Each row of a before or after table is a point. The points were changed in one or more steps. Then noise was added and the rows were shuffled. The steps act on columns, c1 being the first. Write out the steps. A step turns or swaps two columns, mirrors them in a line or flattens them onto one, adds a multiple of one to another, or multiplies or shifts one. Angles are multiples of 10 degrees, from the lower column toward the higher: turns from -170 to 170, lines from 10 to 170 but not 90. Use the fewest steps. Two steps may share a column if one is a turn and the other turns, adds or multiplies; they go together, in the order done. Otherwise the lowest column goes first.

Before (10 x 2):
[[  1  26]
 [ 47  55]
 [-19 -41]
 [  4   4]
 [ 25  60]
 [-35 -36]
 [ -3  -6]
 [ -7 -47]
 [  8  49]
 [  8  11]]
After (10 x 2):
[[ 10   8]
 [  4   4]
 [-41 -20]
 [-46  -8]
 [ 51   7]
 [-38 -34]
 [ -5  -2]
 [ 26   2]
 [ 55  48]
 [ 58  26]]
Steps: swap c1 and c2

Before (12 x 6):
[[ 20 -30   3  36   7 -21]
 [  0   8  12  -2   4 -21]
 [ -2  -1  -3 -10 -17 -10]
 [ 40   3  12  20   5  -6]
 [  4 -16  10 -10   2   3]
 [ -1   0  11  -7  11  -9]
 [  4   0  13 -11 -12  20]
 [ -5  -1  -7  -7  11 -11]
 [  1   8   2  32   7 -11]
 [  5   3  -2  13 -15 -11]
 [  9   4  13  -7   5  -1]
 [ 19  -4  -4 -11  -2  -9]]
After:
[[ -8  -2   9  16 -13 -14]
 [ 16  -9   8 -11  -8 -10]
 [ -6  15   7 -21   4   2]
 [  0   7  -2  -9 -16  14]
 [  2  16   5  -5   6  33]
 [  4  -4  -6 -12  13  -4]
 [  0   9  16  -4   0  -7]
 [ 22   5  34  -2  -9  19]
 [ -5   0  11 -10   9  -5]
 [ -4 -32  12   0   1 -10]
 [ 18 -59  15 -15   0  39]
 [ -4  -1  -7 -11 -16 -10]]
Steps: turn c1 and c5 by -20 degrees; turn c1 and c3 by 40 degrees; multiply c2 by 2; mirror c4 and c6 in the line at 40 degrees

Before (9 x 11):
[[-27  -2   1  34 -26  33 -20 -57  -8 -17   2]
 [ 13  31  26  35  18   9  24 -32  16  14  -2]
 [ 18  35 -20 -33 -41 -25  -3  -5 -21 -25  55]
 [-38  27  23 -32  36  38  14  19 -11  -3  57]
 [  4   5  12  -8 -18 -37   3  14  14 -12 -12]
 [-11 -15  14  11 -20  24  25  15  -4  29  46]
 [ 20 -46 -16   1 -32 -19 -37  -2  23  -6  13]
 [-51   6 -13  26  22 -16 -23 -35 -34 -16  40]
 [ 28 -14 -12  -8 -42   0  32 -58  24 -28 -17]]
After:
[[ 19   0   6   3  41  11   9 -19 -17 -10   7]
 [ 57   5  -6  29  26 -30   8  52  25 -28  27]
 [-36   2 -13 -22  -3  27 -27  39 -43 -17 -31]
 [-40  -7  20  24  -9 -28 -14  -7  12  26 -46]
 [ 30   2  -6 -42  36 -11   1   8   7  -9 -10]
 [ 45   1 -28  -3  47 -18  36  15 -43 -23 -53]
 [-37  -2  16  15 -50   2  35 -11  15  -3 -57]
 [  0  -6  18  25 -15   8 -34  30  20  15   7]
 [-12   1  -2 -20  -8 -38 -34  58  17 -17   8]]
Steps: add -1 times c10 to c1; flatten c2 and c3 onto the line at 100 degrees; turn c4 and c7 by -90 degrees; add 0.7 times c6 to c9; turn c5 and c6 by 130 degrees; turn c8 and c11 by -170 degrees
